Every row gives one point. Each copy is the shape, with its points in the same order, stretched, turned, moved and blurred by noise. Say if it was mirrored as well.
In the rows, 128 means zero.

Shape:
[[177 101 127]
 [157 128 136]
 [134 106  96]
 [168 102 199]
 [121 144 128]
 [171 108 181]
 [129 190 111]
 [ 18  97 181]]
Copy 1, 8 rows:
[[180 146 151]
 [144 156 143]
 [130 117 109]
 [164 148 209]
 [103 134 145]
 [164 143 190]
 [ 71 190 104]
 [ 50  38 193]]
Copy 1 is: only turned
Copy 2 (8 x 3):
[[ 84  83 110]
 [ 91 116 129]
 [130 120  92]
 [ 89  69 185]
 [119 151 136]
 [ 84  78 167]
 [ 94 193 128]
 [237 152 212]]
Copy 2 is: mirrored
Copy 3:
[[161  89 132]
 [158 116 152]
 [148 127 109]
 [115  71 207]
 [136 142 146]
 [139  78 196]
 [179 173 164]
 [  8 168 170]]
Copy 3 is: only turned
Copy 4 (8 x 3):
[[179 117 100]
 [150 136 136]
 [128 145  73]
 [168  59 145]
 [108 134 137]
 [169  75 132]
 [109 179 170]
 [  7  63 106]]
Copy 4 is: only turned

Shape (9 x 4):
[[160 151 150  62]
 [148 199 192  54]
 [155  93  63  47]
 [ 73  84  90 198]
 [130  71  96 166]
 [139  89 143 191]
 [170 166 120 113]
 [142 129  83 124]
 [ 69 156 100 115]]
Copy 1 (9 x 4):
[[169 200  89 153]
 [191 242 127 196]
 [129 155  48  57]
 [ 66  61 150  98]
 [ 97  56 111 107]
 [ 99  59 114 154]
 [188 149 115 125]
 [136 119 111  80]
 [108 173 158 104]]
Copy 1 is: mirrored
Copy 2 (9 x 4):
[[172  97 158  80]
 [145  92 201  61]
 [194  86  58 115]
 [ 88 167 112 190]
 [157 155 108 177]
 [137 176 164 184]
 [166 150 144  89]
 [155 146 109 109]
 [ 82 132 127 123]]
Copy 2 is: only turned
Copy 3, 9 rows:
[[ 63 140 187 113]
 [ 30 187 178 145]
 [ 93  52 197  62]
 [210  79  86 148]
 [194  83 145 133]
 [199 146 152 158]
 [114 165 148  90]
 [132 112 142  89]
 [ 98  95  75 133]]
Copy 3 is: only turned

Shape, 12 rows:
[[176 119 142 126 138 108]
 [147  96 136 158 174  82]
 [ 98 127 138 100 158 151]
 [172 123 140  93  75 202]
 [ 86 188 177 164 162 128]
 [166 181  83  77 116  73]
 [151 183 145  65  56 143]
 [151 101 113 153 152 133]
 [ 52 178  69 130  74 171]
 [224 101 166 154 168  55]
 [ 54 127 151 134  93 150]
 [ 81  68 139 184 190  89]]
Copy 1, 12 rows:
[[156 130 144 109 145 108]
 [138 163 109 137 158  84]
 [107 114 154 167 113 117]
 [179  56 185 152  99 123]
 [ 39 124 118 125 178 158]
 [140 171 199  68 119 152]
 [123  75 194  58 105 151]
 [180 142 121 169 136 116]
 [106 121 142 151  63 220]
 [194 159 138  95 201  73]
 [ 83  92 100 131 109 134]
 [114 172  43 163 151  82]]
Copy 1 is: mirrored
Copy 2:
[[171 147 171 128 102 109]
 [200 111 126 113 137  99]
 [103 125 116  91 118  65]
 [ 76 186 200  77  85 137]
 [123 144 150 156 207  47]
 [165 153 154 212  70  77]
 [ 79 172 236 169  85 105]
 [154 148 110  91 125 117]
 [ 35 139  91 149 134 118]
 [249 146 197 135 130 109]
 [ 63  91 146 120 139 112]
 [184  75  72  89 157  95]]
Copy 2 is: only turned
Copy 3 (12 x 6):
[[141  82  97 160 102  83]
 [189  70 138 153 116  87]
 [119  96 172 103 149 136]
 [ 53 146 106 184 131 118]
 [173 151 201  84 128  99]
 [157 117  30  84 100 168]
 [ 61 166  89 111  90 154]
 [170  89 123 170 144  96]
 [180 170 136 133 172 219]
 [179  54  77 170  69  40]
 [135 148 213 145 118 168]
 [221  59 206 165 129 101]]
Copy 3 is: mirrored

Shape (12 x 9):
[[112 170 128 140  47 131  72 140  95]
 [219 103  83  72 147 208  98 209  89]
 [193 144 192  99 127 145 199 197 166]
 [ 77  77 170 150  82  97 101  90 162]
 [136 172  86  95  69  83  61 132 128]
 [152 143 115  99 167 122 113 218  63]
 [175 108  98  35 142 151  93 170  70]
 [143  78 134 183  99  78 163 128 165]
 [162 130 148  96 161 149 169 195 172]
 [128 108 151 143  77 100 166  64 125]
 [119 148 151 176 137 116 146  83 172]
 [162 101 189 171 121  72  96  90 142]]
Copy 1 (12 x 9):
[[163 140 132 171  33 141  74 106 134]
 [190  38 125  58 127 173 171 192 184]
 [206 192 180 123 208 106  90 186 249]
 [ 59 188 204 195 113 160  85  68 132]
 [108  85 148 170  32  65  71 156 135]
 [183 118 112 138 127 147 149 239 127]
 [184  67 164  61  88 132 158 208 100]
 [102 155 182 234 190 116  91  91 172]
 [151 154 147 111 191 136  87 211 216]
 [121 182 178 183 152  94  77  62  99]
 [ 97 189 110 147 169 110  83  88 178]
 [ 91 191 168 192 137 106 174  99 154]]
Copy 1 is: mirrored
Copy 2:
[[ 91 165 152 130  44 151 116 197 102]
 [136 173 121 110 182 107  21 202 156]
 [111 131 119 172 214 180 139 172 143]
 [141  81 141 100  55 150 156 127  81]
 [ 88 161 200 108  66 118 120 169 140]
 [ 80 182 129 115 173  82 112 210 100]
 [135 196 145  64 167 107  88 192 140]
 [152  48 141 153 111 118 168 162 117]
 [107 130 114 154 204 135 115 144 142]
 [179 117 148 143  83 151 192 151 110]
 [143 109 153 182 109 127 152 112  88]
 [156  83 197 130 116 142 143 165  54]]
Copy 2 is: only turned
Copy 3 (12 x 9):
[[142 128 175 144 102 162 118 202  90]
 [144  21  32 114 151 147 210 171 105]
 [201 110  66 108 169  84 178 145 239]
 [122 132 164 172 126  61  47 131 134]
 [101 143 122 135  59 121 124 205  98]
 [142 129  72  74 182 136 180 180 105]
 [134  48  56  67 119 123 167 172  95]
 [172 163  90 189 135  75 112  98 144]
 [142 113  66  98 179  99 165 141 211]
 [179 132 138 148  90  76 101  81 133]
 [117 163 155 154 145  99 147  91 166]
 [137 128 149 169 135  22 147 122 127]]
Copy 3 is: mirrored
